Each row is a point. The window is the flat piece filled in between its corners: a triangle in 3 columns, a solid with four corners in 4, and so on. A path goes straight from each point to the next, and from the last back to the first. List the points from which the path goes on through the window.
In the rows, zero is written as 128.

Window (3 x 3):
[[107 154 121]
 [106  75 133]
 [136 165 120]]
Path:
(1): [111  81  91]
(2): [137 178  95]
(3): [139 188 152]
(4): [109 155 158]
(5): [108 148  80]
(6): [108 128 105]
(7): [110 153 156]
(8): [131 158 161]
(9): [128 153 103]
(10): [135 157  91]
(11): [129 166 156]
(12): [108  94 143]
Through the window after points: 4, 6, 8, 10, 12

Window (4 x 4):
[[169 170  79 135]
 [ 51 106 126 130]
 [124  87 101 120]
 [138 112 132 122]]
Path:
(1): [118 138 108 168]
(2): [115 149 105 120]
(3): [134 121 120  82]
(4): [137 104 132 159]
(5): [112 104 122 155]
(6): [107 120 126  94]
(7): [ 78 133 102  92]
(8): [ 90 116 115 164]
(9): [ 92  98 107 154]
(10): [ 87 112 112 102]
(11): [127 156  86 110]
(12): [137 148  89 156]
(13): [163 151  91 177]
(14): [152 165  81  98]
(15): [118 127  90  92]
(16): [126 119  90 176]
Through the window after points: 3, 5, 13

Window (6 x 6):
[[104 100 159 158 111 102]
 [ 87 181  87 130 149 133]
 [140 100 165 115 121 105]
 [ 96 152  79 116 107 134]
 [168  75  98 128 146 118]
 [115 192  80 143 117 158]]
Path:
(1): [ 98 109 116 122 111 165]
(2): [ 87 171 106 136 116 175]
(3): [124 189  88 144 112 112]
(4): [148 128  91 134 123 111]
(5): [119 122 107 132 153 183]
(6): [103 145  96 139 131 165]
(7): [122 192  84 127 120 101]
(8): [145 133 103 123 103  78]
(9): [125  98 118 134 123 155]
(10): [ 88 159 107 126 132 153]
(11): [109 170 106 136 111  91]
(12): [127 174  69 117 129  98]
(13): [107 130  93 113 138 176]
(14): [127  71 119 123 142 160]
(15): [171 118  97 132 134  78]
(16): [115 149 104 142 117  80]
Through the window after points: 4, 6, 14, 16

Window (8 x 8):
[[105  97  84 136 151 145  80 124]
 [132  79  61  81  94 144 129  78]
 [160 157 151 110 184 141 110 131]
 [162  92 102 174 119 137 105 136]
 [150 134  91 170 167 145 163 167]
 [135 144 222  95 116  70 122 119]
 [154 145  77 108 115 115 126 129]
 [124 139  88 113  93 164 130 102]]
Path:
(1): [153 150 132 142 145 107 147  86]
(2): [141 126 126 119 117 113 124  95]
(3): [126 101 141  87 102 143 117 158]
(4): [139  90  78  91 110 149 123 135]
(5): [134 112  85 117 122 133 133  75]
(6): [137 115  63 157 148 147 106 105]
(7): [126  92  66 128 125 177 110 160]
(8): [155  98 123  80 136 134 103 177]
(9): [141 148  98 168 163 115 130  81]
(10): [120 151  94 159 146 123 122  90]
(11): [139 106 114 119 136 146 103 166]
(12): [152 129 142 100 129 130 117 147]
Through the window after points: 2, 4

Window (9 x 9):
[[134  79 143 156 103 143 145  81 134]
 [105 144 124 131 144 155  86  87 159]
 [122 151 155 212 121 136 104 154 117]
 [ 69 149 120 117 153 106 146 108 128]
 [ 77 162 125 130 177 165 174  95 125]
 [ 72 147  86 121 125 162 148 117 139]
 [142 160 117 144 125 129 160 100 137]
 [186  78 195  87 132 167  94 241  87]
 [124 100  88 119 172 144 139 116 126]]
Path:
(1): [ 94 141 136 142 154 133 134 107 212]
(2): [164 100 194 103 145 150 123 217 156]
(3): [161  94 164 102 131 163 102 195  83]
(4): [ 96 150 108 124 139 151 121  94  82]
(5): [ 99 128 130 129 147 147 127 126 158]
(6): [112 121 131 131 149 136 153 149 164]
(7): [116 117 131 133 130 145 137 114 102]
(8): [108 146 115 126 125 160  99  87  95]
(9): [111 117 133 141 143 137 137 116 184]
(10): [123 121 144 146 140 159 137 146 177]
(11): [128 136 113 140 134 147 117 116  99]
(12): [126 122 148 107 144 163 123 142  89]
(13): [128 122 152 127 154 156 140 166 135]
(14): [120 108 139 133 164 144 129 162 165]
(15): [108 137 126 140 137 158 126 114  72]
(16): [ 95 147 102 138 146 144 121  80 117]
Through the window after points: 2, 8, 12

Window (11 x 11):
[[135 177  98 129 136 113 127 122 110  86 135]
 [108 175 140 133 150 101 112 180  68  94 149]
 [163 188 116 173 174  98  82 198 111 103 115]
 [116 147 129 182 152 146 175 162 139 125 125]
 [131  88 110 111  79  85 172 112 161 149 146]
 [147 113 125  56  87 133 163 136 171 135 156]
 [148 116 167 164 144 135 158 124 128 122  93]
 [132 139 141 184 171 161 131 123  84 148 159]
 [114 101 121 167 195 140 127 143 146 127  85]
 [107 115 137 160  99 147 126 126 166 136 107]
 [128 142 108  70  89 102 162 111 145 179 109]]
Path:
(1): [123 167 150 137 204  91 115 142 122 125 164]
(2): [128 133  99 144  85 146 146 156 108 118 116]
(3): [146 122 106 145  97 167 146 128  56 150 121]
(4): [129 152 138 131 150  96 123 153 135 112 126]
(5): [118 175 158 145 154 100 126 114 127 121 149]
(6): [161  99 111 151  89 160 160 168 128 136  88]
(7): [131 116 111 137 105 133 145 157 129 129 121]
(8): [113 144 155 100 154 100 136  99 203 132 112]
Through the window after points: none

Window (12 x 12):
[[121  98 159 162  86 155 123 166 156 124 118 169]
 [124 141 155 160 114 133 102 129 127 163  83 146]
 [119 136 161 149 101 167 148 169  70 139 109 157]
 [ 86 154 104 112 176 181 177 115 108 121 134 104]
 [125 169 139 144 110 128 141  75 135 120 171 117]
 [113 169 168 123  86 100 116  88 144  62 129  77]
 [125 161 136 116  92 103  65  89 122  71 146 120]
 [117 103 173 184 118  98 118 140 118  96 111 172]
 [131 206 163 140 122  87  79 120 158  79 153 110]
 [146 119 117  96 161 137 202 140 110 124 123 133]
 [153 136 177 141 125 122  91  96 140  77 159  86]
 [ 95 111 132  95 163 122 179 136 116 147 169  99]]
Path:
(1): [128 148  92 166 104 130 137 143 114  97 124  95]
(2): [119 147 198  85 148 122 143  88 137  99 174 150]
(3): [108 189 177  87 130 160 134  84 130 113 138 127]
(4): [136 141 129 135 119 113 114 122 130 106 145 101]
(5): [134 146 116 141 121 116 135 124 118 111 134  98]
(6): [ 99 157 210 118 133 155 100 108 157  81 145 146]
(7): [115 153 208  89 145 108 100 113 130  92 141 152]
(8): [134 136 109 190  84 146 132 129 145 124 126 100]
(9): [125 139  96 151 125 132 132 106 105 117 156  90]
(10): [107 173 204 100 135 140 129 104 156  92 131 147]
(11): [109 155 162 105 147 142 143 106 124 120 135 125]
(12): [125 152 108 148 126 118 128 123 113  94 139  90]
Through the window after points: 5, 7, 9
